Each row is a point. The ring and each string are closed loops that go straight from each point to the next, and from the last back to the first. Before rounding, they use only three directions, however many columns there are. How many times does the string pass through the ring? Passing back the other way cancels.
In the rows, 128 means zero.

Ring (8 x 3):
[[120 180 110]
 [119 185 134]
 [106 161 159]
 [ 95 115 160]
 [100  68 134]
 [110  60 104]
 [114  88  82]
 [115 135  81]]
String, 25 rows:
[[113 124 110]
 [ 95 140  90]
 [107 177  67]
 [146 185  92]
 [148 160 119]
 [107 146 121]
 [ 88 178 128]
 [123 204 158]
 [101 191 158]
 [118 200 183]
 [126 152 153]
 [114 139 136]
 [ 92 177 151]
 [112 213 167]
 [142 186 150]
 [121 152 127]
 [128 142 123]
 [100 148 112]
 [105 192  72]
 [125 158  69]
 [144 123  94]
 [109 123 114]
 [ 86 125  78]
 [122 107  50]
 [132 113  73]]
Times through: 5
String, 32 rows:
[[133 142 156]
 [116 138 141]
 [131 162 169]
 [118 194 180]
 [105 200 165]
 [ 87 171 134]
 [104 148 126]
 [104 139 121]
 [ 97 178 114]
 [103 202  99]
 [134 198  84]
 [144 161  88]
 [119 162  66]
 [100 150  63]
 [ 97 134  86]
 [106 126 108]
 [137 117 101]
 [135 123  66]
 [112 137  57]
 [ 84 149  74]
 [ 86 145  96]
 [102 133 113]
 [ 90 161 101]
 [102 204  98]
 [123 221 115]
 [100 202 126]
 [ 88 157 124]
 [117 137 129]
 [141 157 153]
 [123 187 177]
 [104 190 184]
 [120 169 178]]
Times through: 2

Ring, 8 rows:
[[123 116  74 133]
 [153 144  84 115]
 [150 147 108 109]
 [142 140 140 116]
 [126 118 171 138]
 [ 97  94 154 151]
 [ 77  83 113 152]
 [ 84  89  88 147]]
String (32 x 4):
[[177 151 131 123]
 [137 129 114 126]
 [128 130  88 117]
 [142 144  45 105]
 [164 146  54 117]
 [159 135  67 129]
 [104 107  37 132]
 [ 94  97  47 141]
 [113 103  85 147]
 [138 118 121 143]
 [112 108 108 140]
 [ 65  81  80 145]
 [ 19  54  51 152]
 [ 50  72  69 148]
 [ 34  59  50 154]
 [ 93  90  81 152]
 [ 85  89  61 146]
 [ 87  93  39 140]
 [130 118  64 135]
 [158 133 110 134]
 [165 139 112 131]
 [148 134 107 127]
 [181 153 111 121]
 [165 159  85 102]
 [139 155  72  89]
 [163 163 104  96]
 [166 151 129 115]
 [153 140 130 123]
 [125 130 112 117]
 [129 142 105 103]
 [139 153  99  93]
 [166 160 110 101]]
Times through: 3

Ring (9 x 6):
[[185 152 127 141 121 100]
 [142 133 167 135 154 115]
 [ 97 113 190 130 178 133]
 [ 79 103 182 129 177 142]
 [101 118 142 133 163 144]
 [137 141 114 137 154 137]
 [186 167  88 143 136 122]
 [210 174  81 145 116 107]
 [206 164 100 144 107  97]]
String, 25 rows:
[[159 147 116 139 138 121]
 [162 154 122 139 154 125]
 [199 188  79 144 164 132]
 [181 173  77 143 151 134]
 [147 139  98 139 128 129]
 [141 134 127 137 138 124]
 [118 132 141 134 171 141]
 [ 74 106 164 129 182 154]
 [ 55  88 180 127 173 150]
 [ 78  95 172 130 155 137]
 [123 127 155 134 160 129]
 [110 125 176 132 182 135]
 [ 63 102 232 125 220 146]
 [ 67  97 219 126 196 140]
 [100 107 172 132 154 128]
 [121 126 157 134 160 129]
 [ 81 111 194 129 198 146]
 [ 43  87 202 125 197 156]
 [ 74  96 161 130 158 144]
 [124 121 132 136 134 127]
 [138 140 135 136 160 131]
 [143 152 123 137 176 141]
 [169 170  90 141 168 141]
 [188 172  71 144 136 128]
 [179 155  83 143 116 118]]
Times through: 5
String (25 x 6):
[[ 59  89 193 127 176 145]
 [124 121 142 135 140 126]
 [ 74  93 163 130 152 141]
 [ 53  89 167 128 173 157]
 [107 127 145 133 177 146]
 [135 142 132 136 168 137]
 [153 159 102 139 169 142]
 [184 169  72 143 135 128]
 [162 142 103 140 116 116]
 [227 187  53 148 111 109]
 [237 199  61 149 128 109]
 [180 164 111 141 146 119]
 [176 153 103 141 123 114]
 [165 144 107 140 119 115]
 [171 155 109 141 139 120]
 [190 179  89 143 159 129]
 [169 165  85 141 153 136]
 [139 153 119 137 181 146]
 [138 137 134 136 153 129]
 [115 128 146 134 168 139]
 [ 63  99 177 128 189 155]
 [ 50  83 186 126 172 150]
 [ 71  93 179 129 162 141]
 [ 37  83 218 124 203 155]
 [ 50  92 212 125 204 152]]
Times through: 0

Ring (10 x 9):
[[132 125 166 149 121 166 122  64 127]
 [124 127 169 137 117 149  94  83 144]
 [111 129 159 119 119 123  63 112 157]
 [ 96 132 135 102 131 104  54 133 159]
 [ 85 136 116  97 139 110  71 129 161]
 [ 81 138 109  99 142 124  91 115 162]
 [ 84 138 107 111 144 149 126  88 155]
 [103 133 116 133 144 175 160  59 129]
 [123 128 130 151 141 185 171  46 108]
 [135 124 153 157 130 181 154  48 108]]
String:
[[154 115 146 159 140 145 129  85  63]
 [132 125 182 146 110 161 100  69 143]
 [107 135 200 126  91 162  69  70 212]
 [105 133 165 122 113 147  82  87 177]
 [114 128 143 127 130 138  97  96 135]
 [135 119 133 135 143 114  92 119  83]
 [103 130 159 103 117  95  25 141 170]
 [ 85 137 154  93 115 104  29 134 201]
 [ 82 138 145  95 120 115  48 123 197]
 [104 131 134 120 133 138 100  97 144]
 [ 67 143 135  86 121 121  54 119 216]
 [ 99 133 128 115 135 133  96 103 148]
 [ 66 144 129  91 125 135  76 105 211]
 [ 55 147 115  82 131 131  77 110 218]
 [ 84 138 127 108 132 145 103  92 175]
 [110 129 122 126 142 140 117  95 120]
 [113 127 101 128 157 136 134  99  92]
 [ 82 139  99 115 149 166 152  71 151]
 [ 61 149 115 110 132 198 161  39 209]
 [ 78 144 126 121 130 197 160  39 190]
 [ 87 141 131 131 130 205 171  29 177]
 [110 131 132 136 136 170 144  63 132]
 [128 124 126 145 145 156 144  76  91]
 [144 119 128 162 149 170 170  60  63]
 [141 124 156 172 130 211 190  16 101]
 [119 132 168 151 115 201 153  28 157]
 [113 131 156 137 122 172 126  60 152]
 [131 123 135 142 140 145 125  87  95]]
Times through: 4
String:
[[ 73 141 134  92 124 122  61 117 202]
 [ 47 148 117  66 127 102  36 141 233]
 [ 81 135  95  92 151  98  73 142 145]
 [111 127 104 120 155 118 109 118  98]
 [105 131 123 122 141 139 112  96 131]
 [ 67 145 122  99 130 157 109  82 204]
 [ 73 143 122 106 131 163 121  74 193]
 [ 62 147 104 107 140 186 157  52 195]
 [111 129 101 137 156 165 167  69  97]
 [127 124 110 145 155 156 158  76  76]
 [114 129 129 134 139 155 132  78 121]
 [107 134 137 138 132 184 154  48 145]
 [114 133 147 151 127 210 180  20 144]
 [144 121 141 168 140 193 184  35  79]
 [151 117 138 166 144 170 165  58  60]
 [120 126 134 136 138 147 121  85 114]
 [111 133 170 139 112 182 124  49 171]
 [116 132 187 142 103 185 115  45 180]
 [138 123 176 150 116 159 108  70 125]
 [142 119 148 147 136 135 108  96  86]
 [126 124 137 136 137 135 108  97 106]
 [102 133 151 120 122 146  93  88 167]
 [ 83 140 183  98  96 130  32 107 236]
 [ 98 133 162 102 114 103  30 133 184]
 [118 124 133 116 138  94  57 142 114]
 [127 121 120 128 149 109  93 126  83]
 [110 128 128 121 139 126  96 109 126]]
Times through: 5

Ring (7 x 11):
[[180 163 142 156 127  97 104  99 106 161 145]
 [147 164 117 129 126  84  93 139 110 141 156]
 [102 153  93  94 127  92 103 180 113 117 161]
 [ 67 132  83  69 129 125 135 198 116 102 154]
 [ 93 135 109  93 126 145 159 161 126 120 133]
 [147 149 146 137 122 148 165 104 133 152 114]
 [184 157 159 163 124 129 141  78 120 169 122]]
String (31 x 11):
[[ 83 134  84  78 132 110 114 190 103 108 166]
 [125 156 119 116 123 114 130 144 126 134 138]
 [ 93 153 102  92 121 115 135 176 133 116 140]
 [ 36 123  65  44 131 129 138 226 114  85 161]
 [  7 100  46  19 139 144 143 249  99  70 174]
 [ 77 125  90  76 133 134 139 183 108 108 154]
 [113 143 113 106 127 126 137 150 118 128 141]
 [127 158 131 122 119 131 154 133 141 139 120]
 [113 148 131 113 119 153 177 134 146 134 111]
 [114 139 134 113 122 166 186 127 140 136 110]
 [113 128 122 108 130 155 162 135 115 132 132]
 [126 137 124 117 129 139 146 131 113 137 137]
 [145 155 136 134 123 127 142 117 127 147 127]
 [153 156 142 140 122 128 144 109 128 152 124]
 [142 143 129 128 129 129 135 121 110 144 139]
 [174 139 150 152 132 141 142  83 102 164 133]
 [207 158 172 181 125 131 140  53 115 182 119]
 [209 173 174 184 119 118 135  58 128 182 114]
 [192 176 162 171 118 111 131  78 133 172 118]
 [152 156 133 136 126 113 124 118 116 149 139]
 [148 145 123 129 132 110 111 125  97 144 154]
 [152 162 134 137 122 111 126 119 124 149 134]
 [189 183 154 167 117  92 113  92 132 167 126]
 [181 173 134 155 126  73  81 111 104 158 156]
 [160 164 116 135 130  69  72 135  96 145 169]
 [124 144 101 108 133  94  95 158  94 128 169]
 [130 153 114 117 127 103 113 146 112 134 151]
 [148 175 130 135 117  94 117 131 135 145 133]
 [118 171 102 108 121  76  95 172 126 124 154]
 [ 79 151  73  74 128  80  90 210 109 101 174]
 [ 59 128  61  56 137  98  97 222  92  91 184]]
Times through: 3
String:
[[ 60 129  92  68 126 150 167 191 131 103 135]
 [ 41 111  73  48 135 150 155 211 109  90 156]
 [ 77 125  89  75 133 133 138 184 107 108 155]
 [109 145 110 103 126 122 135 157 120 125 142]
 [100 137 100  94 131 121 127 167 109 120 153]
 [110 151 109 104 124 114 129 160 124 125 142]
 [ 88 153  91  86 124 101 117 189 125 111 152]
 [ 74 151  70  70 128  79  89 216 110  98 175]
 [102 149  86  91 131  83  88 186 101 114 174]
 [123 154  96 107 131  78  81 167  98 125 173]
 [131 148 108 115 132  97  99 150  99 133 163]
 [156 168 136 141 121 103 121 118 127 150 133]
 [138 152 122 124 127 111 120 134 113 140 145]
 [145 151 121 127 129 105 111 130 105 142 152]
 [156 162 134 139 123 106 120 118 120 150 137]
 [182 176 146 160 121  92 108  99 122 163 135]
 [182 168 133 154 128  77  81 109  99 158 158]
 [158 158 117 134 131  80  81 132  94 145 166]
 [129 146 109 114 131 103 106 148 102 132 159]
 [141 161 125 128 123 106 121 133 123 141 139]
 [138 163 125 127 121 106 123 135 127 140 137]
 [116 151 108 107 126 106 118 158 116 127 150]
 [121 164 117 114 119 106 127 153 135 131 136]
 [ 61 139  76  64 127 112 125 211 120  97 158]
 [ 32 115  58  39 136 128 131 232 103  81 171]
 [ 61 120  78  62 134 132 135 200 104  99 162]
 [119 150 118 112 124 122 137 146 125 132 137]
 [122 160 127 118 118 126 151 140 142 135 121]]
Times through: 4

Ring (10 x 14):
[[134 149 119 169 175 188 117 153 134 151 104 136 122 106]
 [160 157 132 151 198 179 156 136 123 110 142 136 114 111]
 [178 165 145 135 205 165 181 126 115  76 175 131 112 125]
 [188 172 160 121 197 144 191 127 110  47 208 122 116 152]
 [183 171 164 119 179 133 179 138 113  47 212 116 123 171]
 [168 168 161 126 156 130 153 153 120  65 200 111 131 182]
 [145 161 150 141 131 139 113 169 131 100 168 111 139 178]
 [127 155 138 156 119 154  84 177 138 132 135 114 142 164]
 [113 147 120 174 126 178  69 177 144 169  95 124 138 132]
 [114 145 116 177 140 186  77 172 143 173  88 129 133 119]]
String (29 x 14):
[[167 154 140 145 209 144 186 149 121 100 164 128 115 151]
 [152 149 134 155 193 146 163 162 128 123 144 127 120 154]
 [168 157 137 146 211 162 180 138 120 100 156 134 112 128]
 [175 166 137 141 211 191 172 114 115  85 157 140 108  92]
 [165 166 133 146 192 203 144 116 119  97 143 140 112  82]
 [147 156 131 155 172 180 127 146 129 123 132 131 122 117]
 [138 152 127 161 165 177 117 156 133 137 121 130 125 123]
 [139 155 130 157 157 176 111 154 132 129 128 128 128 125]
 [121 142 119 174 156 164 104 179 141 168 101 127 131 142]
 [ 95 135 107 191 129 178  59 194 153 207  63 128 139 133]
 [ 99 147 115 180 102 195  32 179 150 184  76 124 144 118]
 [112 160 127 165  91 202  29 162 143 150 102 121 144 111]
 [127 155 131 160 128 174  81 166 138 139 121 121 137 136]
 [130 146 128 165 156 152 116 178 138 148 122 122 132 157]
 [111 137 119 179 142 152  92 195 147 180  96 122 137 162]
 [ 98 142 114 183 108 181  43 189 151 190  77 123 144 134]
 [108 151 118 174 110 198  43 169 145 170  86 126 140 111]
 [108 149 114 178 121 203  50 166 145 176  79 130 137 102]
 [106 140 107 186 143 196  69 174 147 193  67 134 132 106]
 [115 136 110 184 168 175 104 179 144 187  80 134 127 126]
 [131 143 120 171 176 167 125 169 137 158 107 131 124 133]
 [137 143 117 172 195 175 140 160 134 157 104 137 118 119]
 [170 163 131 147 213 200 166 114 117  99 143 143 106  80]
 [189 174 145 129 216 194 184  99 108  59 178 140 104  86]
 [205 184 157 113 216 190 196  86 101  25 207 136 103  89]
 [168 166 146 137 180 165 154 134 119  82 171 126 120 132]
 [158 158 141 145 180 155 153 150 124 102 159 125 122 145]
 [155 149 136 152 197 140 171 163 127 117 152 126 120 161]
 [193 170 155 123 219 154 207 118 108  49 201 130 108 134]]
Times through: 3

Ring:
[[127 113 141 131 115 121 108 151 124 180 148 127 107 114]
 [125 108 139 135 111 130 109 147 116 180 152 130 108 117]
 [119 127 130 136 110 143 126 124 113 145 150 130 123 121]
 [116 134 128 135 113 148 132 116 115 130 151 130 133 123]
 [115 128 133 131 120 146 128 121 124 134 156 131 138 122]
 [116 127 137 127 124 138 125 127 132 139 155 130 137 120]
 [120 141 135 126 122 130 127 126 134 133 146 126 133 117]
 [124 137 136 127 118 124 122 134 131 146 143 125 122 115]]
String:
[[118 130 132 132 115 141 127 124 121 140 151 129 129 120]
 [116 149 125 133 113 146 139 108 119 115 145 128 137 122]
 [115 158 120 135 110 153 146  98 114 100 143 128 141 124]
 [115 142 124 137 109 153 138 107 110 119 148 130 134 124]
 [119 109 135 137 111 144 117 134 111 164 157 132 119 122]
 [122 100 141 134 115 134 107 148 117 182 159 132 113 119]
 [121 132 132 133 113 137 126 126 119 143 147 128 124 119]
 [122 133 132 133 112 135 125 127 119 144 146 128 122 118]
 [125 103 142 133 115 127 106 152 121 185 155 130 109 116]
 [131  70 154 132 116 114  82 182 122 235 162 131  89 113]
 [134  71 156 131 116 106  79 188 124 242 158 129  84 110]
 [127 142 133 130 112 122 124 132 125 146 137 124 115 114]
 [123 153 128 130 113 131 134 118 125 124 137 124 127 117]
 [122 137 133 130 115 131 125 128 125 141 144 126 124 117]
 [125 108 144 129 119 123 107 152 128 180 153 128 113 115]
 [128 107 146 127 120 114 102 159 132 189 150 127 107 112]
 [129 127 140 127 117 114 112 148 131 168 142 124 110 111]
 [125 146 132 129 113 124 127 128 127 138 137 124 120 114]
 [123 144 130 130 113 131 129 123 124 134 141 125 124 117]
 [123 117 139 131 116 129 114 142 124 166 151 129 117 117]
 [128  81 150 132 117 119  90 172 123 217 160 131  97 114]
 [132  59 155 135 114 115  77 189 116 249 164 132  83 113]
 [129  82 146 137 110 125  93 167 111 216 158 132  93 116]
 [125  81 146 136 113 130  95 163 113 210 162 133 100 117]
 [122 103 141 133 116 133 109 147 121 178 158 131 115 118]
 [119 144 128 132 113 140 133 116 121 126 145 127 131 120]
 [116 163 119 135 109 151 148  96 114  96 140 127 140 123]
 [114 149 122 136 110 155 142 102 112 109 147 130 139 125]
 [115 114 133 136 115 150 123 126 114 150 160 133 130 124]
 [118 107 138 133 117 141 115 137 119 164 160 132 124 121]]
Times through: 0
String (27 x 14):
[[123 157 128 129 114 130 135 116 126 119 136 124 129 116]
 [125 160 129 127 114 123 134 120 130 122 132 122 125 114]
 [129 110 146 127 120 112 103 159 133 188 149 126 106 111]
 [127 106 146 128 119 118 103 157 129 187 152 128 108 113]
 [123 127 136 130 116 130 120 135 125 153 148 128 121 117]
 [130  76 154 130 119 113  85 179 127 227 160 130  94 112]
 [132  81 151 132 115 113  87 177 122 225 156 129  90 112]
 [128 109 139 134 110 124 107 151 117 184 148 128 102 115]
 [124 135 130 135 108 135 125 127 114 145 143 127 117 118]
 [126  88 142 139 108 132 100 157 108 202 159 132  99 118]
 [122 101 138 137 111 138 110 144 111 180 158 132 111 120]
 [121 100 140 135 115 138 110 144 116 178 160 132 116 120]
 [115 122 129 138 110 153 128 119 108 141 156 133 129 125]
 [114 155 120 135 110 154 146  98 113 102 145 129 141 124]
 [114 158 120 134 111 153 147  97 115  98 144 128 143 124]
 [113 125 129 136 113 155 131 115 112 133 158 133 136 125]
 [118 105 138 134 117 143 114 137 118 166 161 133 123 122]
 [119 125 133 133 115 140 123 128 120 147 152 130 126 120]
 [118 153 124 133 111 144 140 107 118 112 142 127 135 121]
 [117 153 120 138 105 152 143 102 107 111 142 128 132 123]
 [120 148 125 134 109 142 136 113 115 123 142 127 128 120]
 [120 149 127 132 112 139 135 114 120 122 142 126 130 119]
 [125 130 132 135 108 131 121 132 115 154 143 127 112 117]
 [132  79 151 133 113 114  87 177 119 227 157 130  89 112]
 [124 143 131 131 112 129 127 126 122 139 140 125 120 116]
 [122 139 132 130 115 132 127 125 124 138 144 127 125 117]
 [123 126 137 130 116 129 119 136 126 155 148 127 120 117]]
Times through: 1

Ring (8 x 14):
[[106 124 162 129  90 103 125 126  95 133 119  83 144 157]
 [ 98  89 156  95 107 121 111 141 103 160  74 149 157 118]
 [ 97  74 145  85 139 135 124 153 117 164  78 184 150  91]
 [110  75 131  87 177 152 155 155 130 156 103 195 139  72]
 [147 107 121 106 200 160 198 136 132 130 147 150 132  83]
 [153 128 125 125 189 151 205 127 126 115 170 111 126 105]
 [139 146 139 149 153 126 191 122 116 102 189  66 118 142]
 [111 140 158 147 100 102 145 123 100 115 154  60 130 165]]
String, 27 rows:
[[138  85 126  82 184 162 169 141 126 154  98 181 151  72]
 [123 104 136 110 161 140 165 139 121 136 131 141 135 103]
 [115 105 134 119 170 138 172 146 128 129 152 141 122 102]
 [140 111 133 107 164 145 173 130 118 135 127 130 143 104]
 [185 121 113  99 213 175 220 117 127 128 140 133 148  81]
 [200 129 106 103 229 183 239 112 130 120 157 123 144  78]
 [163 120 125 107 183 157 196 121 120 129 137 123 145  98]
 [201 126 108  97 224 184 234 110 128 126 144 128 151  77]
 [158 115 112 115 225 169 224 135 140 118 176 143 121  77]
 [122 105 126 120 192 147 189 148 135 124 166 148 116  91]
 [144  88 111  92 228 176 205 149 144 139 141 191 129  53]
 [154  76 113  66 217 182 188 142 135 160  92 209 155  45]
 [140  89 130  81 171 157 163 135 119 156  89 170 157  81]
 [108  98 141 110 151 133 152 146 120 140 125 148 133 105]
 [116  88 141  91 147 140 142 141 115 155  92 163 151  96]
 [114  64 147  58 126 144 108 142 105 186  24 198 181  83]
 [ 85  70 157  81 105 122  95 150 104 175  50 179 162 105]
 [ 77  91 156 114 113 111 116 153 112 147 110 145 133 123]
 [ 81  86 164  98  86 108  92 145  98 163  67 146 156 129]
 [115  90 162  78  83 121  95 125  87 175  31 140 185 126]
 [126  99 152  88 110 130 122 124  96 161  62 134 173 119]
 [111 105 147 112 133 126 143 138 112 141 117 130 141 119]
 [ 76  90 155 115 118 113 119 155 115 146 115 149 130 120]
 [ 94  95 148 112 133 123 136 149 116 143 118 146 134 113]
 [123  88 142  84 141 142 138 137 111 160  77 163 160  96]
 [106  56 136  62 162 154 129 156 123 179  54 223 160  62]
 [102  49 126  65 194 164 148 169 138 173  78 245 144  42]]
Times through: 0

Ring (8 x 14):
[[155 145 121 105 106 135 118 129 128 145 118 170 149 180]
 [155 148 123 103  97 132 123 126 122 161 128 158 139 179]
 [146 141 129 110 109 122 128 119 127 160 124 137 123 149]
 [133 150 132 120 135 130 142 130 140 146 115 130 130 127]
 [127 152 132 127 154 136 145 137 150 129 104 134 140 117]
 [122 132 136 134 169 120 137 127 158 114  92 127 129  91]
 [128 103 138 133 164  96 117 106 156 108  85 124 110  79]
 [145 124 128 117 130 116 114 118 140 127 103 153 133 138]]
String, 28 rows:
[[161 149 117 101 100 142 113 135 126 142 119 187 162 201]
 [166 173 111  94  87 164 122 150 120 153 129 201 182 234]
 [146 143 126 112 120 130 125 128 134 142 114 154 140 156]
 [138 123 133 119 132 109 122 112 139 137 107 132 117 119]
 [148 121 131 110 110 107 115 106 128 152 117 137 113 139]
 [167 160 118  90  68 142 121 129 108 181 143 172 147 217]
 [160 162 120  96  82 143 128 132 114 175 139 165 147 202]
 [151 166 121 105 106 149 135 141 127 157 127 165 155 186]
 [137 126 134 120 131 111 125 113 138 141 110 129 116 118]
 [135 118 138 120 127  98 125 102 135 152 114 111  97 102]
 [135 133 136 118 124 110 135 111 133 159 120 113 105 113]
 [137 165 129 114 121 142 149 137 132 162 127 133 136 147]
 [140 162 125 115 127 146 140 141 137 144 117 153 151 158]
 [133 137 133 123 141 120 134 123 143 137 108 130 124 117]
 [127 127 137 128 151 110 134 116 148 132 102 117 113  93]
 [123 165 131 129 161 147 155 148 153 128 105 135 149 119]
 [125 178 127 128 162 162 159 160 155 123 104 150 167 136]
 [131 153 129 125 151 139 141 140 149 126 103 145 147 128]
 [129 128 135 128 154 116 131 121 150 124  98 128 123 102]
 [125 113 139 132 161 101 126 110 153 119  92 117 109  80]
 [134 130 133 124 145 118 128 121 146 128 102 135 127 116]
 [132 136 131 127 154 126 130 129 151 117  96 144 139 118]
 [124 105 139 137 174  99 119 110 162  99  80 125 115  73]
 [122  81 143 141 181  78 108  94 165  91  71 114  97  48]
 [138 128 129 123 146 122 120 125 149 115  95 153 140 129]
 [139 131 130 120 137 120 124 122 142 130 104 144 131 129]
 [137 111 134 123 140 101 115 107 144 126  99 132 113 108]
 [144 110 131 118 129 103 108 106 139 128 101 144 119 125]]
Times through: 4
String, 31 rows:
[[142 143 132 111 111 120 134 117 127 166 127 126 116 139]
 [134 129 138 119 123 104 135 106 131 163 122 105  96 105]
 [132 128 136 122 136 109 131 112 140 144 111 118 110 106]
 [137 137 131 120 135 123 130 124 141 138 109 137 129 128]
 [137 158 128 118 133 141 142 138 140 143 115 145 145 145]
 [134 184 124 118 138 165 157 158 142 144 119 154 166 161]
 [127 184 126 124 152 165 162 161 149 135 113 148 165 144]
 [119 137 138 135 168 120 144 127 156 123  97 116 122  84]
 [128 129 135 128 153 115 132 120 149 127 100 125 121 100]
 [132 144 131 124 148 131 136 133 148 127 103 140 139 124]
 [133 152 128 123 147 139 138 139 148 126 104 149 149 134]
 [134 130 133 123 143 117 128 120 145 130 103 134 125 115]
 [117  93 145 142 180  83 121  97 163 105  80 100  92  43]
 [110  78 149 151 199  72 117  92 173  87  66  94  86  16]
 [118  90 143 143 185  85 117 100 167  93  73 111 101  47]
 [132 124 132 129 158 117 123 123 154 109  90 143 134 109]
 [136 129 131 122 142 119 124 122 145 126 101 142 131 123]
 [131  99 139 129 152  90 114  99 149 119  92 119 102  83]
 [135  97 137 127 148  90 108  99 148 116  91 129 106  92]
 [149 118 126 115 127 115 105 116 140 121  99 164 138 147]
 [160 156 115 102 106 151 117 143 130 137 116 193 173 206]
 [149 153 122 110 118 142 127 137 134 140 115 167 155 172]
 [141 124 131 118 129 111 119 113 138 137 107 138 121 127]
 [143 115 133 116 123 102 114 105 135 140 109 134 112 124]
 [163 150 119  97  86 137 116 128 118 161 130 175 150 202]
 [172 179 110  86  67 164 124 148 109 174 143 198 176 249]
 [166 165 116  91  73 149 123 136 111 175 140 179 156 221]
 [153 131 128 104  94 113 117 109 120 167 128 141 116 158]
 [138 121 134 119 130 106 122 109 138 142 109 127 112 116]
 [145 148 127 111 117 132 130 128 132 150 120 148 137 155]
 [149 166 122 105 105 148 137 140 126 161 129 159 151 182]]
Times through: 0

Ring, 8 rows:
[[141 148 132 145 133  90 179 139 195 110 130  75 118 176]
 [131 141 166 143 146  87 170 127 188 110 140  87 164 143]
 [130 111 170 138 160 101 150 127 170 119 138  99 170 119]
 [139  65 135 132 169 127 126 140 146 135 123 105 126 117]
 [140  52 103 121 165 148 112 149 129 144 116 113  86 127]
 [132  78  85 108 148 156 114 151 127 143 121 120  64 148]
 [132 100  85 112 139 145 129 151 141 136 122 111  62 164]
 [142 136 102 136 129 108 168 148 181 118 123  81  81 187]]
String, 33 rows:
[[105 148 172 109 143 115 140 119 156 118 158 126 174 122]
 [132 124 141 132 145 107 154 135 171 119 134  96 133 147]
 [152 126 138 160 144  82 182 141 201 110 122  63 125 168]
 [149 140 167 167 147  65 193 132 213 103 129  59 162 158]
 [120 152 209 143 153  75 170 113 191 104 155  95 219 116]
 [102 141 204 115 156 105 139 110 158 116 164 128 216  96]
 [106 126 178 110 155 120 130 118 148 123 155 129 182 105]
 [135 102 141 134 155 112 145 136 163 125 130  98 133 134]
 [152  82 135 151 163 104 153 142 173 125 117  80 123 138]
 [161  52 143 161 178 102 147 143 171 129 110  75 134 121]
 [139  55 156 137 180 121 123 134 146 135 125 106 154  97]
 [119  80 157 114 168 135 114 128 133 135 139 128 156  97]
 [120 101 143 113 156 132 124 132 141 131 139 123 138 119]
 [147  76 110 135 157 126 137 148 155 133 115  94  93 145]
 [159  50  90 141 163 132 133 157 151 139 102  86  67 149]
 [140  82 112 128 155 131 132 146 149 134 120 102  96 142]
 [117  95 134 105 155 143 114 134 130 136 139 131 127 118]
 [135  85 111 121 153 136 127 144 143 135 124 109  96 140]
 [155  68  81 137 152 132 138 158 154 136 105  87  56 164]
 [158  47  51 127 153 154 122 167 136 147  96  95  18 169]
 [137  60  58 103 148 171 104 160 116 151 111 122  29 156]
 [131  78  67 102 143 165 110 156 122 146 118 123  41 158]
 [152  77  46 123 138 150 133 167 144 141 102  93  11 188]
 [124 109  74  98 132 158 120 151 130 139 127 124  50 168]
 [109 128 116  95 135 146 122 136 134 132 144 133 104 145]
 [112 124 141 106 145 132 128 130 143 128 146 127 135 129]
 [153 101  91 142 141 115 158 154 173 125 111  77  67 179]
 [177 112  52 163 126 100 188 170 201 119  92  42  14 229]
 [176 136  56 168 117  88 203 169 216 111  95  34  18 243]
 [148 155 102 147 121  92 188 149 201 109 121  65  80 205]
 [178 149  80 180 118  68 219 162 233 102  99  23  48 240]
 [158 169 117 168 120  65 213 147 228  98 119  42  96 215]
 [119 167 163 130 133  92 170 125 186 108 149  97 160 153]]
Times through: 4
